Each row of a before or after table is a point. The points were changed in one or more steps. Then noise was added and the rows were shuffled. The steps act on columns, c1 being the first. What was done? A step turns or swaps two columns, mirrors them in a line or flattens them onto one, adds a multiple of one to another, or multiplies or shifts one. Angles are multiples of 10 degrees, from the lower column toward the higher: turns from -170 to 170, lines from 10 to 170 but not 90. Use the fewest steps. Two steps may share a column if one is a turn and the other turns, adds or multiplies; they go together, in the order done. Otherwise the lowest column goes first.

Before, 14 rows:
[[  4.1  -4.2  -1.8]
 [  0.9   5.3   0.9]
 [  3.6   8.3  -5.0]
 [  1.6  -2.0  -0.5]
 [ -0.5  -2.6  -0.2]
 [  3.1   0.9  -6.5]
 [  4.6  -2.8  -2.7]
 [  5.3  -3.3  -6.8]
 [  4.7   3.9   1.5]
 [ -4.2  -0.5  -0.2]
 [  1.6  -1.8   1.3]
 [ -1.7  -4.3   2.2]
 [-13.2  -4.2  -0.3]
 [ -7.0   1.2   0.0]]
After, 14 rows:
[[-4.8 -2.4 -4.7]
 [-5.8 -1.7 -4.8]
 [-5.5 -2.9 -9.2]
 [-2.4 -0.3  0.0]
 [-2.8  3.6 -0.8]
 [ 3.0 13.5 -3.1]
 [ 4.5  5.4  1.0]
 [ 1.5  3.9 -0.6]
 [ 1.1 -5.7  4.1]
 [ 5.4 -7.5  0.7]
 [-2.4 -0.4 -2.1]
 [-0.7 -3.2 -6.0]
 [-2.0  1.8 -2.1]
 [ 4.2 -3.4  4.7]]
Steps: add 0.7 times c2 to c3; turn c1 and c2 by -120 degrees

Before, 11 rows:
[[ 1.9 -1.4  0.2 -2.8 -1.0  3.8]
 [ 2.7  1.1 -3.5  8.4 -4.3  5.0]
 [-3.1 -6.9  6.8 -3.5  4.2 -9.1]
 [ 4.4  4.6 -4.6  6.5  1.4  5.7]
 [-5.4 -9.6  7.7  0.3 -2.7 -3.2]
 [ 5.2 -1.3 -5.6  4.8  3.7  7.1]
 [ 2.1 -7.6  4.3  3.3  1.0 -2.4]
 [-2.4 -1.8 -1.4 -0.8  0.2 -0.1]
 [ 3.6 -4.6  1.8  0.7 -2.9  0.8]
 [-3.4 -7.4 -1.3 -1.4  2.8 -0.3]
 [-5.1 -5.2  9.8 -0.1 -0.1  2.8]]
After:
[[  4.6 -10.1   7.5   0.2  -2.5   3.2]
 [ -2.8  -7.1   4.5   3.3   0.8   1.4]
 [  6.3  -5.1   9.8   0.1  -0.4  -0.3]
 [  2.3  -1.6  -1.2  -1.1   0.0   0.6]
 [ -2.4  -0.9  -5.8   4.9   4.0  -5.6]
 [ -0.3  -6.8   7.1  -3.5   3.6   7.2]
 [ -2.0   4.7  -4.5   6.4   1.4  -4.2]
 [  3.5  -7.8  -1.1  -2.0   3.1   1.7]
 [ -0.7   1.1  -3.3   8.6  -4.1  -4.0]
 [ -0.8  -1.2   0.8  -3.2  -0.3  -2.8]
 [ -3.1  -5.1   1.8   1.3  -2.5  -1.1]]
Steps: turn c1 and c6 by -160 degrees; multiply c6 by 0.7

Before:
[[ -2.7  -5.4   2.9   2.4  -5.6  -5.4   1.3  -0.8  -3.1   3.6  -3.0]
 [ -8.6   7.0  -2.9  -2.8  -2.8   1.0  -2.8  -1.4   2.0   0.7   6.5]
 [  2.4  -1.8   1.9  -0.7   1.7  -0.4  -0.6   4.8  -8.8   6.7   5.4]
 [  6.0  -2.1  -2.0  -1.0   0.7  -0.7  -1.7  -0.6  -0.4  -0.4   6.1]
 [  5.1   3.7  12.1   3.8  -1.9  -2.2  -3.0  -3.5   2.1   4.8   1.4]
 [  0.2  -5.4  10.3   1.3   1.9   0.5   4.8  -3.1   1.3   2.0   6.7]
 [  0.5  -5.1  -4.6  -8.0   1.6   6.8  -1.6  -2.2  -4.3  -1.6  -1.9]
 [ -1.8  -2.9  -0.7   5.6   3.2  -6.5   0.1  -0.6   2.4   2.3  -7.3]
 [  0.5  -2.0   6.5   6.2   1.7   2.5  -5.6  -2.5   1.4   2.5  -1.2]
 [ -3.4  -0.6   1.9  -1.9   5.7  -1.4  -4.8   5.4   7.9  -5.8  -2.1]
 [ -3.2   1.1   9.7   5.1 -10.6   0.8  -2.0  -5.6  -3.2  -5.2   3.5]
 [  2.4  -6.2   4.1   1.2  -4.8  -6.1  -3.5  -3.9   9.3   2.5   6.0]
 [ -3.2   2.4  -2.3   1.0  -4.4   0.9   2.5   7.1   1.0   4.0   1.5]]
After, 13 rows:
[[ -1.5  -5.9  -3.4   9.3   0.1   0.4  -4.7  10.6   3.4  -1.0   1.0]
 [ -0.7  -2.9  -3.8   7.6  -3.1  -6.0   5.0   3.9  23.3  -3.2   0.3]
 [  3.1  -1.5  -0.7   7.5   1.1   0.0   1.8  -1.7  -1.0  -4.9   2.7]
 [ -1.0   4.8  -3.3   2.9  -1.2  -2.2   3.0  11.8   4.6  -6.5  -3.0]
 [  3.4   0.7  -5.3   6.3  -9.5   0.5   5.2   9.8  -8.4   5.4  -3.4]
 [ -3.8  -2.9  -0.8  -3.6  -5.7  -5.1   0.4   2.8  -7.3   0.7  -3.8]
 [ -2.5   0.4  -0.2  -6.8   3.4  -6.7  -1.0  -0.7   5.8  -0.1  -7.8]
 [  1.3  -7.9  -2.0  -6.4   1.9   6.9   1.2  -4.7 -11.0   0.4   6.7]
 [ -1.6  -3.2  -2.4   0.9   3.8   3.0   4.5   6.8   3.8  -1.9  -6.6]
 [ -5.0   6.5  -1.4   6.4  -1.7   0.7   3.5  -3.6   5.1   7.1   4.7]
 [ -4.9   2.3   6.8   2.3  -4.3   0.8  -0.8  -2.0   2.4   0.9  -0.4]
 [  3.7   0.4   5.2  -3.5   7.3  -1.3   2.1   2.2  19.7   5.8   1.5]
 [ -4.7  -1.8   4.2   6.0   2.2  -0.4  -0.2   1.8 -21.9  -5.7   2.2]]
Steps: mirror c1 and c10 in the line at 150 degrees; add -0.5 times c6 to c2; swap c3 and c8; turn c4 and c11 by -70 degrees; multiply c4 by 1.3; mirror c5 and c7 in the line at 170 degrees; multiply c9 by 2.5

Before (8 x 14):
[[ 3.1 -3.9 -0.2  1.7  2.1  6.9  1.4  2.9  0.6  0.1 -4.2 -5.7 -2.5 -6.9]
 [ 6.2 -1.4 -4.6  2.3  5.0  5.3  2.4 -1.1  6.4  2.3 -2.8  6.6 -4.5  2.3]
 [-1.1  9.0  5.2 -5.5  4.2 -1.8 -2.7  5.0  1.9 -5.6 -0.7 -2.8 -3.0  0.2]
 [ 8.2 -3.2  0.7 -0.3 -8.8  2.7  0.6  0.9  6.5  3.1 -4.0  4.6 -0.5  1.6]
 [-7.0 -1.3 -4.6  0.3 -2.9  0.3  1.4 -5.4  5.4 -4.0  7.4 -0.4 -3.7 -3.9]
 [-7.8 -1.7 -7.6 -8.7 -5.7  0.9 -1.4  6.9 -0.7 -5.6  5.1  1.8  1.3 -4.5]
 [ 0.8  4.1 -5.3 -0.5  3.2 -0.9 -1.4  1.8  4.1  0.8 -2.8 -2.5 -0.9 -1.7]
 [ 5.7  9.6  4.7  5.3  5.0  8.7 -0.9  6.3  1.7  5.6 -3.5 -1.3 -6.3 -2.4]]
After, 8 rows:
[[ -6.6   9.5   4.4   7.5   5.6  10.5  -1.0   8.1   4.7  -0.2  -3.2  -1.8
    1.2   4.1]
 [ -2.9   9.2   4.8  -5.6   4.4  -2.7  -2.5   6.4  -5.7   0.2  -0.7  -2.3
    0.4  -0.7]
 [ -5.1  -1.5  -4.7   4.8   4.8   6.9   2.1  -0.9   0.0   4.8  -2.5   6.8
   -1.6   5.4]
 [ -0.8   3.5  -5.5  -0.2   2.7  -1.2  -1.8   2.4  -0.4   0.9  -3.1  -2.1
   -0.2   4.4]
 [ -3.3  -3.8   0.0   2.9   1.8   8.7   1.3   3.6  -0.6  -5.6  -4.1  -6.2
   -0.8   3.3]
 [  2.3  -2.0  -7.1 -11.0  -6.1   0.7  -1.0   8.6  -4.3  -5.1   4.7   1.4
    1.6   0.2]
 [ -4.8  -3.6  -0.3   4.1  -8.4   3.1   1.1   1.0   1.3   4.7  -4.1   4.4
   -5.9   4.8]
 [ -0.2  -1.4  -4.9  -2.7  -3.5   0.0   1.1  -7.1  -5.2  -1.3   7.5  -0.4
    7.3   5.6]]
Steps: turn c1 and c4 by 30 degrees; turn c1 and c13 by -120 degrees; multiply c6 by 1.3; multiply c8 by 1.3; turn c9 and c10 by -110 degrees; turn c10 and c14 by -120 degrees
